Every row gives one point. The points of each table are mixes of a few directions, plus a little noise. How many directions does each table use, and how many do they share? Where both have some left over, give the other angles between the two spaces (their principal angles), to ten degrees, smallest first.

First:
[[0.059,-0.038,0.007],
[-0.072,0.047,-0.009],
[-0.009,0.006,-0.001],
[0.022,-0.014,0.003]]
Second:
[[-0.066,0.043,-0.008],
[0.026,-0.017,0.003],
[-0.044,0.029,-0.005],
[0.064,-0.041,0.008],
[0.020,-0.013,0.002]]
Directions: first 1, second 1, shared 1

First:
[[-0.007,-0.004,0.001,0.014,-0.022,-0.006,-0.038,0.015],
[-0.003,-0.002,0.000,0.006,-0.009,-0.003,-0.016,0.006],
[-0.005,-0.003,0.001,0.011,-0.017,-0.004,-0.030,0.011],
[0.024,0.013,-0.003,-0.046,0.071,0.021,0.126,-0.048],
[-0.003,-0.002,0.000,0.006,-0.009,-0.002,-0.017,0.006],
[0.022,0.012,-0.003,-0.041,0.065,0.018,0.115,-0.043],
[-0.011,-0.006,0.001,0.021,-0.033,-0.009,-0.059,0.022],
[-0.016,-0.009,0.002,0.030,-0.046,-0.013,-0.082,0.031]]
Second:
[[-0.002,0.001,0.001,-0.004,-0.002,-0.002,0.000,-0.006],
[0.017,-0.007,-0.010,0.035,0.021,0.022,-0.001,0.054],
[0.006,-0.002,-0.003,0.012,0.007,0.007,0.000,0.018],
[-0.020,0.009,0.013,-0.042,-0.025,-0.026,0.001,-0.065],
[-0.039,0.017,0.025,-0.083,-0.050,-0.051,0.003,-0.128],
[0.013,-0.005,-0.008,0.027,0.016,0.017,-0.001,0.041],
[0.026,-0.011,-0.016,0.055,0.033,0.034,-0.002,0.084]]
Directions: first 1, second 1, shared 0; angles 80

First:
[[-0.012,-0.014,-0.014,0.010,-0.006,-0.009,-0.006,0.013,0.008,-0.001,-0.011,0.020],
[0.023,0.020,0.022,-0.016,-0.011,0.034,0.018,-0.027,-0.037,0.006,0.029,-0.038],
[0.041,0.028,-0.092,0.057,-0.019,0.011,-0.002,0.052,-0.061,-0.016,0.030,0.013],
[0.064,0.052,-0.067,0.039,-0.014,0.032,0.011,0.028,-0.079,-0.013,0.051,-0.022],
[-0.040,-0.022,0.084,-0.057,0.048,-0.039,-0.010,-0.042,0.092,0.010,-0.045,-0.004],
[-0.053,-0.042,0.070,-0.041,0.017,-0.026,-0.007,-0.032,0.073,0.013,-0.043,0.012],
[0.022,0.025,-0.001,-0.005,0.020,0.000,0.001,-0.004,-0.005,-0.004,0.011,-0.018],
[0.020,0.012,-0.017,0.013,-0.025,0.028,0.010,0.003,-0.046,0.000,0.026,-0.013],
[-0.066,-0.068,0.030,-0.006,-0.041,-0.001,-0.002,-0.009,0.029,0.015,-0.034,0.039],
[0.004,0.010,-0.017,0.004,0.031,-0.028,-0.013,0.015,0.027,-0.008,-0.013,0.010]]
Second:
[[0.008,-0.018,-0.038,-0.014,0.037,-0.047,-0.042,0.000,-0.018,0.049,-0.045,-0.070],
[0.017,-0.009,0.087,0.003,-0.014,0.057,0.019,0.026,-0.016,-0.048,0.059,0.038],
[-0.019,0.013,0.005,-0.009,-0.048,0.022,0.071,-0.028,0.041,-0.030,0.009,0.051],
[0.013,-0.007,-0.006,0.011,0.037,-0.016,-0.055,0.024,-0.031,0.021,-0.006,-0.036],
[0.013,-0.044,0.030,-0.062,-0.012,-0.006,0.055,-0.025,0.014,0.015,-0.030,-0.048],
[0.023,-0.028,0.024,-0.012,0.034,-0.009,-0.039,0.022,-0.034,0.020,-0.007,-0.052],
[0.012,0.004,0.028,0.021,0.015,0.019,-0.033,0.028,-0.027,-0.014,0.030,0.010],
[-0.025,0.055,-0.027,0.057,-0.023,0.023,-0.005,0.004,0.015,-0.035,0.038,0.086],
[-0.027,0.025,-0.065,0.007,-0.018,-0.025,0.020,-0.030,0.035,0.011,-0.027,0.019],
[-0.006,0.008,0.030,0.000,-0.034,0.035,0.045,-0.007,0.020,-0.036,0.028,0.050],
[-0.007,0.000,-0.065,0.000,0.027,-0.053,-0.035,-0.010,-0.001,0.047,-0.049,-0.049]]
Directions: first 3, second 3, shared 0; angles 40, 70, 70

First:
[[0.030,-0.005,-0.010,-0.010,-0.001,-0.034,0.013,-0.041,-0.015,-0.012,0.007,0.001,-0.012,0.032,-0.018,-0.024,-0.062,0.019,0.009,-0.029],
[-0.057,0.019,0.030,0.019,0.016,0.038,-0.030,0.081,-0.009,0.019,-0.003,-0.018,0.040,-0.066,0.035,0.047,0.084,-0.018,-0.008,0.086],
[0.019,-0.014,-0.018,-0.009,-0.017,0.006,0.012,-0.027,0.027,-0.006,-0.005,0.014,-0.023,0.026,-0.010,-0.017,-0.009,-0.004,-0.002,-0.049],
[-0.001,-0.005,-0.017,-0.007,-0.040,0.035,0.015,0.004,0.017,0.010,-0.009,0.026,-0.030,-0.029,0.012,0.018,0.046,0.006,-0.022,-0.031],
[-0.002,0.009,0.026,0.011,0.063,-0.048,-0.026,-0.005,-0.019,-0.016,0.012,-0.041,0.046,0.049,-0.019,-0.029,-0.064,-0.014,0.034,0.046],
[-0.019,0.035,0.034,0.011,0.024,-0.041,-0.008,0.037,-0.094,0.008,0.019,-0.027,0.038,-0.063,0.020,0.037,-0.022,0.043,0.003,0.096],
[0.017,0.006,0.005,-0.002,0.016,-0.042,0.006,-0.022,-0.037,-0.008,0.011,-0.012,0.006,0.013,-0.012,-0.013,-0.059,0.023,0.012,0.009],
[0.002,-0.041,-0.040,-0.009,-0.040,0.080,0.005,-0.017,0.124,0.000,-0.028,0.037,-0.044,0.045,-0.008,-0.022,0.077,-0.061,-0.017,-0.103],
[0.020,0.005,0.005,-0.002,0.020,-0.044,0.003,-0.027,-0.030,-0.012,0.012,-0.013,0.007,0.026,-0.015,-0.018,-0.065,0.017,0.016,0.005],
[-0.010,-0.009,-0.019,-0.005,-0.044,0.053,0.011,0.015,0.034,0.015,-0.014,0.029,-0.030,-0.033,0.017,0.023,0.071,-0.008,-0.026,-0.031]]
Second:
[[-0.013,0.009,-0.003,-0.003,-0.036,0.025,0.013,0.026,-0.023,0.017,-0.004,0.018,-0.017,-0.066,0.026,0.041,0.049,0.024,-0.026,0.012],
[0.034,-0.026,-0.046,-0.021,-0.067,0.032,0.039,-0.047,0.044,0.001,-0.015,0.048,-0.069,0.009,-0.006,-0.009,0.018,0.010,-0.025,-0.106],
[0.002,-0.002,-0.005,-0.002,-0.009,0.006,0.005,-0.003,0.002,0.002,-0.002,0.006,-0.008,-0.004,0.001,0.002,0.005,0.003,-0.003,-0.010],
[0.030,-0.023,-0.013,-0.005,0.026,-0.023,-0.004,-0.053,0.049,-0.023,-0.001,-0.007,-0.003,0.097,-0.039,-0.060,-0.063,-0.031,0.026,-0.055],
[-0.012,0.009,0.005,0.002,-0.010,0.010,0.002,0.021,-0.019,0.010,0.000,0.003,0.000,-0.038,0.016,0.024,0.026,0.013,-0.011,0.022],
[0.001,-0.001,0.015,0.007,0.048,-0.029,-0.021,-0.008,0.007,-0.014,0.006,-0.028,0.032,0.052,-0.020,-0.031,-0.045,-0.023,0.027,0.019],
[0.027,-0.020,-0.041,-0.020,-0.069,0.035,0.038,-0.034,0.033,0.005,-0.013,0.047,-0.065,-0.010,0.001,0.003,0.028,0.016,-0.029,-0.091],
[-0.045,0.033,0.052,0.025,0.065,-0.028,-0.042,0.065,-0.061,0.005,0.016,-0.050,0.074,-0.037,0.017,0.027,-0.001,-0.002,0.020,0.129],
[0.000,0.000,-0.008,-0.004,-0.027,0.017,0.012,0.004,-0.003,0.007,-0.003,0.015,-0.017,-0.028,0.010,0.016,0.025,0.012,-0.015,-0.011],
[-0.024,0.019,0.044,0.022,0.080,-0.042,-0.043,0.030,-0.029,-0.009,0.015,-0.054,0.071,0.026,-0.008,-0.013,-0.041,-0.021,0.036,0.092]]
Directions: first 3, second 2, shared 2

First:
[[0.071,-0.029,0.012,0.034,-0.047,0.018,0.022,-0.008,-0.067,0.025,-0.059,-0.072,0.040,0.023,0.046,-0.027,0.018,0.048,0.009,0.016,-0.007,0.057,0.015,0.063,-0.051,0.060,-0.024,0.003,0.087,0.026,0.074,0.014],
[-0.033,0.014,0.015,0.019,0.017,-0.070,-0.046,-0.009,0.030,0.002,0.017,0.000,-0.048,0.036,-0.009,-0.026,0.004,0.021,0.001,0.032,0.010,0.000,0.011,-0.029,-0.020,-0.003,0.026,-0.012,-0.012,0.005,0.011,0.019],
[-0.025,0.013,-0.010,-0.051,0.046,0.062,0.005,0.020,0.003,-0.045,0.097,0.092,-0.018,-0.057,-0.027,0.091,-0.038,-0.044,-0.016,-0.094,-0.023,-0.039,0.031,-0.037,0.081,-0.018,-0.018,0.012,-0.062,-0.033,-0.104,-0.037],
[-0.060,0.055,0.026,0.021,0.062,-0.103,-0.044,0.003,0.052,-0.020,0.043,0.039,-0.053,0.006,-0.030,-0.018,-0.004,0.073,-0.038,0.087,0.033,0.005,0.016,-0.008,0.044,-0.016,0.031,-0.014,-0.054,0.028,-0.040,0.034],
[0.006,0.024,-0.007,-0.007,0.011,-0.031,0.006,0.031,0.016,-0.014,-0.066,-0.014,0.021,0.014,-0.047,-0.037,0.014,-0.028,0.033,0.008,0.029,0.033,-0.032,-0.031,-0.029,0.021,0.032,-0.039,0.027,0.031,0.051,0.028],
[0.016,-0.003,0.004,-0.029,0.007,0.048,0.016,-0.003,-0.049,0.042,-0.015,-0.002,0.052,-0.024,0.027,0.011,0.017,-0.047,-0.012,-0.028,0.020,0.021,-0.009,-0.002,-0.025,0.004,-0.030,0.019,0.026,0.025,-0.015,0.003],
[0.041,-0.030,-0.004,0.025,-0.044,0.035,0.036,-0.012,-0.024,0.003,-0.021,-0.034,0.021,-0.009,0.035,0.000,-0.004,0.047,-0.012,0.025,-0.024,-0.001,0.002,0.076,0.016,0.005,-0.022,0.019,0.018,-0.011,0.014,-0.015],
[-0.009,-0.002,-0.008,0.021,-0.015,-0.024,0.004,-0.003,0.040,-0.015,-0.012,-0.006,-0.016,0.005,-0.012,-0.017,-0.004,0.026,0.000,0.039,-0.006,-0.020,-0.018,0.017,0.017,-0.024,0.019,-0.007,-0.022,-0.015,0.007,-0.004],
[-0.003,-0.023,-0.016,-0.027,-0.006,0.087,0.031,-0.010,-0.012,0.004,0.052,0.041,0.013,-0.056,0.025,0.061,-0.022,-0.030,-0.029,-0.045,-0.028,-0.049,0.004,0.022,0.058,-0.042,-0.040,0.041,-0.043,-0.037,-0.077,-0.045],
[0.008,0.000,-0.004,-0.015,0.004,0.007,-0.011,0.014,-0.011,-0.012,-0.003,0.002,-0.004,0.018,-0.018,0.005,-0.001,-0.043,0.031,-0.058,-0.006,0.013,0.009,-0.047,-0.030,0.027,0.008,-0.017,0.022,-0.002,0.024,0.000],
[-0.005,-0.020,-0.007,0.016,-0.034,-0.023,-0.017,-0.019,0.021,0.027,-0.035,-0.042,-0.012,0.041,0.009,-0.043,0.019,-0.024,0.023,0.016,0.001,-0.013,-0.026,-0.019,-0.060,-0.016,0.017,-0.004,0.013,-0.014,0.052,0.000]]
Second:
[[0.090,-0.022,-0.022,-0.013,-0.037,0.092,0.070,0.037,-0.061,-0.045,-0.051,-0.020,0.064,-0.030,-0.013,0.032,-0.017,-0.003,0.033,-0.075,-0.033,0.038,0.008,0.046,0.017,0.070,-0.024,-0.015,0.064,0.000,0.041,-0.018],
[-0.075,0.019,0.019,0.010,0.031,-0.077,-0.058,-0.031,0.051,0.037,0.042,0.017,-0.053,0.025,0.011,-0.026,0.014,0.002,-0.028,0.062,0.027,-0.032,-0.007,-0.039,-0.014,-0.058,0.020,0.012,-0.054,0.000,-0.034,0.015],
[0.035,-0.009,-0.009,-0.005,-0.014,0.036,0.027,0.014,-0.023,-0.017,-0.020,-0.008,0.025,-0.012,-0.005,0.012,-0.007,-0.001,0.013,-0.029,-0.013,0.015,0.003,0.018,0.007,0.027,-0.009,-0.006,0.025,0.000,0.016,-0.007],
[0.022,-0.006,-0.005,-0.003,-0.009,0.023,0.017,0.009,-0.015,-0.011,-0.012,-0.005,0.016,-0.007,-0.003,0.008,-0.004,-0.001,0.008,-0.018,-0.008,0.009,0.002,0.011,0.004,0.017,-0.006,-0.004,0.016,0.000,0.010,-0.004],
[0.061,-0.015,-0.015,-0.009,-0.025,0.063,0.047,0.026,-0.041,-0.030,-0.034,-0.014,0.044,-0.021,-0.009,0.022,-0.012,-0.002,0.023,-0.051,-0.022,0.026,0.006,0.031,0.012,0.047,-0.016,-0.010,0.044,0.000,0.028,-0.012],
[-0.107,0.027,0.027,0.015,0.044,-0.110,-0.083,-0.045,0.072,0.053,0.060,0.024,-0.076,0.036,0.015,-0.038,0.020,0.003,-0.040,0.089,0.039,-0.046,-0.010,-0.055,-0.020,-0.083,0.028,0.018,-0.076,0.000,-0.049,0.021],
[-0.062,0.015,0.015,0.009,0.025,-0.063,-0.048,-0.026,0.042,0.030,0.035,0.014,-0.044,0.021,0.009,-0.022,0.012,0.002,-0.023,0.051,0.022,-0.026,-0.006,-0.032,-0.012,-0.048,0.016,0.010,-0.044,0.000,-0.028,0.012],
[0.036,-0.009,-0.009,-0.005,-0.015,0.037,0.028,0.015,-0.024,-0.018,-0.020,-0.008,0.025,-0.012,-0.005,0.013,-0.007,-0.001,0.013,-0.030,-0.013,0.015,0.003,0.018,0.007,0.028,-0.009,-0.006,0.025,0.000,0.016,-0.007]]
Directions: first 6, second 1, shared 1

First:
[[0.003,0.012,-0.019,-0.032,0.010,-0.051,-0.071,-0.039,-0.010,-0.033,-0.034,-0.003,-0.052,0.035,0.045,0.001,-0.016,-0.004,0.047,0.002,-0.029,-0.034,0.030,0.015,-0.035,0.042,-0.036,0.014,0.006,-0.023,-0.025,0.004],
[-0.008,-0.022,0.018,0.008,-0.017,0.030,0.036,0.019,-0.002,0.027,0.032,0.017,0.033,-0.031,-0.012,-0.011,0.014,0.028,-0.021,0.000,0.020,0.025,-0.010,0.001,0.001,-0.032,0.023,-0.006,-0.002,0.011,0.013,-0.007],
[-0.005,0.050,-0.026,0.021,0.025,-0.032,-0.016,0.002,0.009,-0.033,-0.047,-0.020,-0.040,0.061,0.005,0.020,-0.043,-0.043,0.020,0.010,-0.013,-0.022,-0.005,-0.016,0.045,0.035,-0.029,0.007,0.018,-0.013,0.009,0.001],
[-0.028,-0.059,0.034,-0.019,-0.045,0.026,0.020,0.010,-0.023,0.044,0.059,0.057,0.034,-0.052,0.029,-0.038,0.021,0.097,-0.001,0.004,0.029,0.035,0.010,0.030,-0.047,-0.048,0.022,0.002,0.006,0.005,0.010,-0.021],
[0.020,0.028,-0.011,0.024,0.023,0.010,0.020,0.009,0.019,-0.011,-0.018,-0.036,0.006,0.010,-0.042,0.023,0.000,-0.060,-0.024,-0.006,-0.006,-0.005,-0.020,-0.024,0.040,0.009,0.006,-0.009,-0.011,0.009,0.001,0.013],
[0.017,-0.061,0.022,-0.047,-0.022,0.015,-0.019,-0.029,-0.014,0.024,0.041,0.017,0.027,-0.068,0.009,-0.022,0.055,0.042,-0.005,-0.017,-0.004,0.007,0.021,0.028,-0.082,-0.019,0.021,-0.004,-0.027,0.006,-0.031,0.006],
[0.029,0.084,-0.050,0.020,0.059,-0.052,-0.046,-0.019,0.025,-0.068,-0.088,-0.069,-0.064,0.086,-0.017,0.047,-0.042,-0.120,0.021,0.000,-0.042,-0.054,-0.005,-0.033,0.056,0.074,-0.042,0.004,0.002,-0.015,-0.015,0.024],
[-0.032,0.050,-0.014,0.048,0.009,-0.011,0.027,0.037,0.006,-0.011,-0.028,0.004,-0.022,0.063,0.004,0.011,-0.059,-0.011,0.009,0.023,0.015,0.004,-0.021,-0.020,0.078,0.007,-0.019,0.007,0.036,-0.007,0.042,-0.017],
[0.024,-0.043,0.030,0.009,-0.014,0.070,0.068,0.022,0.012,0.044,0.055,-0.008,0.078,-0.084,-0.066,-0.003,0.061,-0.002,-0.067,-0.020,0.021,0.037,-0.025,-0.009,-0.005,-0.052,0.057,-0.024,-0.037,0.034,0.000,0.010],
[-0.019,-0.039,0.016,-0.031,-0.029,-0.007,-0.020,-0.013,-0.023,0.017,0.027,0.042,-0.001,-0.022,0.045,-0.028,0.008,0.072,0.023,0.004,0.008,0.008,0.023,0.030,-0.053,-0.015,-0.002,0.009,0.008,-0.009,-0.005,-0.014]]
Second:
[[-0.002,-0.023,-0.019,-0.022,-0.007,-0.019,-0.047,-0.018,-0.029,0.000,-0.032,0.002,-0.043,-0.004,0.022,-0.005,0.023,0.022,0.028,-0.014,-0.016,0.013,0.024,0.040,-0.086,0.018,-0.002,0.008,0.015,-0.025,-0.010,0.004],
[0.038,-0.037,0.043,-0.063,0.007,-0.045,-0.031,-0.078,0.007,-0.058,0.068,0.005,0.048,-0.034,0.019,0.024,0.002,-0.042,0.004,-0.043,-0.036,-0.097,0.037,-0.062,0.007,0.031,-0.013,0.002,-0.057,0.015,-0.084,0.036],
[0.019,-0.046,0.016,0.052,-0.020,0.022,0.061,-0.006,-0.105,-0.022,0.055,0.000,0.064,-0.004,-0.051,0.027,-0.023,-0.020,-0.021,-0.071,-0.005,-0.018,-0.024,-0.028,-0.034,0.041,0.026,-0.022,0.000,-0.023,-0.008,-0.024],
[-0.015,0.021,-0.001,-0.007,0.018,-0.007,0.014,0.027,0.086,0.004,-0.036,-0.012,-0.019,-0.022,-0.016,0.026,0.030,-0.037,-0.022,0.011,0.007,0.021,0.005,-0.031,0.061,-0.039,0.017,0.012,0.002,0.026,0.012,0.049],
[0.007,0.052,-0.010,0.009,0.026,-0.009,-0.004,0.004,0.041,-0.015,-0.020,-0.021,-0.010,0.037,-0.002,0.006,-0.027,-0.040,-0.002,0.028,-0.002,-0.022,-0.012,-0.021,0.072,0.007,-0.023,0.001,-0.008,0.012,0.004,0.003],
[-0.045,0.014,0.001,0.027,-0.019,0.006,0.024,0.037,-0.012,0.021,0.003,0.038,-0.009,0.032,0.029,-0.023,-0.040,0.059,0.015,0.033,0.030,0.028,-0.012,0.015,0.030,-0.020,-0.010,0.007,0.039,-0.008,0.046,-0.035],
[-0.030,0.036,-0.024,0.025,-0.008,-0.006,-0.019,0.018,-0.036,0.011,-0.023,0.020,-0.039,0.069,0.044,-0.036,-0.057,0.056,0.041,0.044,0.014,0.014,-0.010,0.045,0.000,0.015,-0.038,0.006,0.040,-0.026,0.040,-0.054],
[0.028,-0.018,-0.006,-0.022,0.004,0.057,0.002,0.017,0.047,0.058,-0.016,-0.031,0.009,-0.075,-0.044,-0.019,0.094,0.002,-0.044,0.012,0.009,0.061,-0.008,0.042,-0.049,-0.051,0.042,-0.014,-0.031,0.027,0.001,0.022]]
Directions: first 3, second 6, shared 3
